Rows are points. The points of each table are mixes of a few directions, plus a little noise. Count the directions of each table, and those that both share. Where both have some left over, give the other angles between the two spaces (their principal angles), to ten degrees, smallest first.
(in the rows, 128 means zero)

First, 6 rows:
[[197 189 128]
 [157 153 128]
 [102 107 128]
 [ 94  98 128]
 [114 116 128]
 [103 106 128]]
Second (4 x 3):
[[139 115 134]
 [103  86 135]
 [175 187 121]
 [ 95 122 120]]
Directions: first 1, second 2, shared 1

First (7 x 4):
[[112 154 124 121]
 [158  93 126 100]
 [149 101 109  91]
 [155 105 117  79]
 [ 87 156 108 182]
 [104 162 158 171]
 [130 125 154 153]]
Second, 8 rows:
[[109 146 116 142]
 [131 134  89  71]
 [122 138 163 163]
 [141 131 139  95]
 [144 104 166 164]
 [ 88 185 131 150]
 [153  72 128 150]
 [138 114  93  89]]
Directions: first 3, second 3, shared 3

First:
[[183 130 176 124 149  92]
 [110 116  89 103 144 173]
 [150 115 104 117 151 123]
 [120 107 136 124 177 143]
 [102 147 152 136  86 140]
 [104 154 110 167  62  97]]
Second (8 x 6):
[[180 187 126 180 151 200]
 [172 177 126 172 147 188]
 [101  98 129 101 116  91]
 [112 110 129 112 121 106]
 [124 124 128 124 126 123]
 [ 88  83 129  88 110  73]
 [122 121 128 122 125 120]
 [125 125 128 125 126 123]]
Directions: first 4, second 1, shared 0; angles 80

First (9 x 9):
[[138 138 119 128 133 141 116 112 128]
 [134 130 142 123 125 120 145 110 116]
 [128 125 141 124 125 118 144 122 121]
 [122 128 102 136 134 146  96 151 146]
 [110 102 188 118 108  73 201 134 101]
 [157 157  90 130 143 171  81  92 138]
 [ 75  86 143 137 114  91 150 217 143]
 [105 109 140 131 121 109 144 164 132]
 [181 174  90 124 150 182  79  48 127]]
Second, 9 rows:
[[103  96 167 116 112  84 173 140 106]
 [119 121 136 129 124 117 139 141 127]
 [215 217  85 139 155 205  82  33 145]
 [112 106 179 118 110  80 190 130 104]
 [121 129 113 138 132 137 112 156 145]
 [138 127 125 114 133 134 117  87 109]
 [110 109 104 122 134 136  94 140 129]
 [116 128 123 142 126 127 129 173 150]
 [117 120 117 132 130 131 115 150 138]]
Directions: first 2, second 3, shared 2

First (9 x 11):
[[127 126  88 122  89 128  83 114 121 109 129]
 [149 103 204 148 140 127 146 147 130 170 107]
 [154 105 150 130 172  87 158 162  99 129 122]
 [110 176  90 112 101 137 129  80 167  92 132]
 [112 174  80 109  80 113 117 129 139 109 119]
 [101 163 149 124 199 140 215 146 149 143 145]
 [115 120 106 127 136 135 120 156 105 138 141]
 [138 140 136 126 101 115 123 114 142 122 111]
 [147  45 148 155 133 168  61 104 101 140 146]]
Second (9 x 11):
[[142 104 144 146 124  60 106 129 138  86 114]
 [106 116  58  94 127 133 127 158  80 126 161]
 [115 157 143 104 120 173 169 106 148 161 128]
 [144 114 138 179 162 149 112 131 134 105 150]
 [104 130 112 164 130 122  65 179 116 142 120]
 [136 158 165 109 115 162 161  94 150 167 103]
 [ 97 128 174 195 146 126 127 133 195  96 149]
 [148 124  93  68 103 103 127 126  78 146 103]
 [162 121 124  92 125 124 157  96 111 123 123]]
Directions: first 5, second 5, shared 2; angles 30, 50, 90

First (11 x 12):
[[128 140 143 130 156 128 114 109  90 128 149 138]
 [118 167 137 185 224 149  33  75  86  84 136 158]
 [134 121 142  97 111 116 163 133 101 153 152 124]
 [128 135 138 129 145 128 119 116 103 128 142 135]
 [120 150 123 175 185 145  61  99 126  91 116 144]
 [124 148 136 155 178 137  81 100 100 108 137 143]
 [131 110 120 107  86 121 166 153 155 143 118 115]
 [133  95 107  95  47 117 194 177 192 151 100 101]
 [130 113 116 117  93 124 155 151 161 136 112 116]
 [128 119 120 124 109 127 141 141 151 130 117 121]
 [134 107 126  93  77 116 182 156 143 155 129 112]]
Second:
[[ 96 115 175  51 141 159 226 102 158 202 181 168]
 [132 125 100 149 123 116  99 144 125  94 118 105]
 [107 105 143 110 121 155 147 117 124 139 108 131]
 [113 127 135  83 139 128 185 127 158 160 187 141]
 [125 113 109 153 116 131  93 137 111  93  88 105]
 [158 159 123 150 136 101 106 132 127 125 143 134]
 [162 153 143 176 126 122  76 116  95 123  79 140]
 [132 126  94 152 123 112  93 147 126  88 119 100]]
Directions: first 2, second 3, shared 0; angles 50, 60

First (9 x 18):
[[126  93 120  94 141 144 145 164 131 159 157 158 127 116 149 100 183 136]
 [134 116 138  92 153 120 116  93 129 118 114 106 152 114 108 105 128 145]
 [152  97 163  85 163 135 149 102 108 107 102 121 148 116  86  91 101 135]
 [120 155 130 105 118 126 150 137 104 161 162 107  81 135 151 118 151  87]
 [126 149 126 187  98 133 135 141 124 115 125 141 107 154 135 165  94 105]
 [112  89 112 135 133 129  80  58 154  95 133 122 157 154 151 126 147 134]
 [130 113 123 105 142 129 128 146 137 142 130 138 144 107 126 113 153 151]
 [128 130 114 237 100 126  86 113 165  63  77 155 172 151 110 196  57 160]
 [125 210 126 113 105 110 165 197 101 192 152 103  67 105 137 138 139  99]]
Second (9 x 18):
[[145 126 163 152 113  94 125 156 158 168 115 157 134 130 167 158  95 173]
 [156 131 172 142 127 103 133 139 141 148 120 143 128 131 162 143  95 139]
 [156 118 169 121 129  71 120 129 176 185 104 153 147 149 205 138 116 151]
 [128 126 136 148 114 114 123 150 145 152 122 146 132 126 140 152 112 166]
 [127 128 114  94 148 135 129  94 117 109 128 107 130 137 125  96 157  83]
 [ 93 107  80 102 123 115 102 119 159 154 120 129 147 142 136 119 179 149]
 [138 151 143 156 131 174 155 135  72  70 152 114  99 102  73 130  94  98]
 [123 152 114 142 137 198 156 120  54  46 160  96  95 100  43 113 114  73]
 [ 86 114  62  96 129 146 109 109 128 120 132 110 137 134  99 106 189 122]]
Directions: first 5, second 3, shared 0; angles 30, 30, 90

First:
[[104 130 125 151 116 135 114 156 103 136 139 121 115 143 126 117 105 125
  135 122]
 [134 118 126 102 114 105 108 135 116 157 152 132 117 119 152 144 162 124
  129 105]
 [129 116 127  75 105  91 125 123 142 183 152 140 153 116 147 152 190 132
  118  93]
 [146 125 129 115 136 124 129 114 135 121 126 130 125 117 135 136 142 128
  127 131]
 [170 117 131  76 137 104 135  89 158 132 128 141 140  98 147 154 185 131
  119 124]
 [163 113 129  65 125  91 124  99 149 156 143 143 138  99 157 160 199 130
  119 107]
 [117 133 129 125 128 132 149 121 150 133 116 131 159 134 111 124 128 135
  121 130]
 [ 69 155 127 226 135 188 146 166 107  83  97 106 128 176  73  76  14 130
  138 163]
 [119 144 128 216 156 183 120 147  91  50 101 105  78 149 104  90  28 119
  146 178]]
Second, 8 rows:
[[186 133 134 120 176 131 162  89 133 123 132 124 120  90 125 136 154 127
   88 124]
 [ 78 152 127 185 143 143 160 166  91 185 159 104 149 147  81  99  82 126
   78  82]
 [148 143 127 127  61 154 171 178 116 192 144 123  99 150 154 110 178 142
  123 118]
 [100 122 126 134 139 120 103 123 130 108 121 131 142 132 117 131 100 123
  140 132]
 [146 116 125  91  62 130 111 144 144 123 112 143 104 143 173 135 172 137
  178 156]
 [136 103 130  98 165 101  79  73 158  52  99 144 138 104 134 154 116 118
  160 160]
 [152 128 131 133 213 115 135  73 133  93 125 123 143  86 102 141 108 117
   90 122]
 [ 75 125 122 136  65 131 105 176 120 148 129 131 130 169 136 117 116 131
  167 130]]
Directions: first 3, second 3, shared 1; angles 60, 80

First (9 x 24):
[[122 115 125 151 186 113 129 146 138 116 127 118 123 101 138 120 117 142
  129 128 103 144 120 148]
 [ 85 137  90  96  11 181 150 125 131 137  93 200 109 172 128 155 143 122
   85 110 148 138 120  94]
 [ 82 150 124  91   7 181 180 119  98 177 131 204  99 195 106 136 170 154
  101 100 148  62 165  84]
 [148 127 142 132 199 115 112 121 136 101 139  71 128 107 146 119  90 133
  140 153 139 144 118 127]
 [174 125 129 128  77 104  89 114 131 129 117 125 175 133 105 142 157  67
  152 139 132 145 114 143]
 [133 121 129 143 117 119 142 138 132 133 123 142 129 136 110 133 148 127
  141 130 112 125 114 133]
 [125 125 128 145 187 109 107 137 123 129 138 112 140  83 144 109 118 127
  123 111 110 128 158 163]
 [159 114 147 154 197 100 126 133 145 103 135  80 130 117 124 125 110 137
  162 160 118 147  88 132]
 [122 139 137 113 170 133 116 120 120 126 145  99 124 110 151 113 100 140
  120 125 144 117 158 128]]
Second:
[[ 98 157 138  84  85 164 137 106  93 162 152 143 116 147 139 115 127 146
  101 102 163  68 198 104]
 [ 92 162 139  75  77 171 138 103  85 169 156 147 113 151 141 111 128 148
   95  98 169  58 210  99]
 [153 102 119 166 166  96 121 147 158  98 108 114 138 111 120 140 128 113
  152 150  99 178  68 149]
 [153 104 120 165 164  98 121 146 157 100 108 115 138 112 120 140 129 113
  151 149 101 176  71 149]
 [164  93 116 180 180  85 117 153 170  87 100 109 143 105 116 145 129 107
  160 159  87 198  44 157]
 [110 146 134 102 102 149 132 116 107 148 141 137 121 140 135 119 128 138
  112 113 148  93 170 113]
 [111 145 134 103 104 148 133 116 109 147 141 136 122 139 134 120 128 138
  112 114 147  95 166 114]
 [142 114 123 148 148 113 124 138 145 112 117 121 133 119 122 135 128 120
  141 139 112 156  96 139]]
Directions: first 5, second 1, shared 1

First:
[[169 109 154 166 109 103  86 141 154 123 148 122 125 113 129 142 136 133
  117 142 143 145 107 134  90 138 154 155 118 145 150 119]
 [105 155 106 100 134 159 160 122 125 139 110 121 118 142 130 131 117 115
  146 121 111  99 126 126 157 112 120 121 141 119 105 122]
 [182  99 164 179 104  89  69 145 160 119 157 123 127 107 129 144 140 137
  110 148 152 155 105 136  75 144 161 161 113 150 161 119]
 [166  82 165 176 118  78  74 136 132 109 158 141 148 106 122 123 146 149
   97 140 156 178 132 130  80 155 139 138 105 144 166 137]
 [ 78 163  91  76 149 170 187 112 105 141  97 127 122 150 130 119 113 114
  149 111 103  92 143 121 181 108 102 101 145 107  94 131]
 [153 186 108 113  99 180 139 146 195 162 111  79  74 147 149 183 105  88
  175 142 103  53  58 140 137  87 173 180 155 143  93  79]
 [106  90 138 134 150  96 126 114  79 105 137 162 164 117 113  89 143 155
   98 118 143 176 178 118 127 156  93  89 110 116 149 162]
 [ 65 139  99  80 162 149 185 105  73 126 103 150 145 142 120  93 123 131
  131 105 113 123 175 115 179 125  80  77 134 100 106 153]]
Second (11 x 32):
[[ 95  89 117  92 133  87 148  85 122 148  92 146 159 155  92 109 111 129
  174 126 135 118 146 148  66 121  67  66  90 165 161 130]
 [107  56 126 107 121  97 127 122 121  98 116 157 144 115 155 115  45 173
  176  53  89 161  95 181  73 112 107  77  65 178  80 166]
 [107 176 124 117 135 128 128 111 140 171  86 127 127 128 112 153 110  93
  108 152 138 119 129 129 113 153 132 120 113 134 117 117]
 [161 147 135 157 123 157 117 159 128 106 170 113 107 118 143 131 171 132
   99 140 135 126 129 101 182 124 163 181 175  90 132 120]
 [116 106 111 105 112  91 113 114 142 128 106 174 124 115  97 149  86 141
  132 106 160 136 110 155  69 127 114 117 100 144 114 147]
 [150 123 137 149 127 149 125 151 121 102 162 112 120 123 152 117 152 140
  123 124 115 133 126 115 167 119 147 153 153 110 127 128]
 [142 136 134 142 131 144 131 138 123 122 148 110 126 134 136 118 161 124
  123 142 124 122 139 110 159 125 136 143 152 112 144 118]
 [172  88 137 161 109 148 104 180 122  54 197 133 104  95 178 121 129 182
  121  77 109 157  96 129 170 103 171 177 155 104  90 153]
 [129 171 143 144 149 163 148 129 117 153 129  79 136 149 145 113 172  94
  119 169 103 110 155  98 179 140 135 131 152 115 151 100]
 [115 158 144 133 159 155 167 110 107 165 117  68 155 170 139  92 179  88
  145 177  91 102 174  98 170 136 106  98 141 131 176  93]
 [115 157 100 101 107  89  99 108 163 159  84 190 106 106  59 188  92 112
   90 140 209 123 109 144  59 148 130 145 113 125 116 136]]
Directions: first 2, second 4, shared 0; angles 60, 60

First, 8 rows:
[[121 170 111 127  76 190  74 141 134 128 107 143 143  99 133 118 156 159
  170 103 117  99 128 126 158 129 249 143 120 199 101 117]
 [133  97 141 128 166  83 168 118 124 128 143 117 117 149 124 135 108 105
   97 146 136 149 128 129 106 128  40 117 134  76 147 136]
 [132 103 138 128 159  91 160 120 124 128 141 119 119 146 125 134 111 109
  103 143 134 145 128 129 110 128  56 119 133  86 144 134]
 [132 104 138 128 158  93 159 121 125 128 140 120 120 145 125 134 112 110
  104 142 134 144 128 129 111 128  59 119 133  88 143 134]
 [132 105 137 128 157  94 158 121 125 128 140 120 120 144 125 134 113 111
  105 142 134 144 128 129 111 128  62 120 132  89 143 134]
 [122 167 112 127  80 185  78 140 133 128 108 142 142 101 133 119 154 157
  167 105 118 101 128 126 156 129 240 142 121 194 103 118]
 [130 118 132 128 140 114 141 125 127 128 133 124 125 135 127 130 122 121
  118 134 131 135 128 128 121 128 100 125 130 111 134 130]
 [123 160 115 128  89 175  87 138 132 128 112 139 139 106 132 120 149 152
  160 109 120 106 128 127 151 129 219 139 122 182 108 120]]
Second:
[[116 166 111 129 104 160  88 152 134 119 108 137 145 104 138 118 152 153
  146 121 119 108 141 124 157 118 218 140 118 162 117 121]
 [ 95 152 103 130 112 130 105 133 142 119 113 120 129 121  89 105 162 160
  116  83  91  90 102 111 136 146 150 144 116 120  97 115]
 [117 146 118 127 104 148 105 131 134 127 118 130 131 117 116 118 146 146
  139 105 114 107 117 124 138 136 168 137 123 148 110 120]
 [165 140 143 126 115 173 113 145 115 134 124 150 146 110 193 150 109 113
  177 175 170 155 174 149 152  94 209 119 134 190 155 137]
 [154  91 154 128 176  85 177 124 115 131 147 124 123 148 158 150  88  88
  109 181 161 173 153 141 110 109  46 108 138  85 170 144]
 [136  92 142 124 133 110 159  93 125 141 148 120 105 151 103 132 111 109
  117 115 127 137  97 130  96 151  48 121 140 109 121 132]
 [129  87 140 124 128 110 157  85 126 142 151 117  98 154  85 127 116 115
  112  98 116 127  82 125  89 165  35 123 139 104 110 129]
 [111 151 114 133 150 108 120 161 134 110 112 125 146 118 143 121 140 139
  110 146 124 125 157 122 147 105 152 133 116 103 144 128]]
Directions: first 1, second 3, shared 1
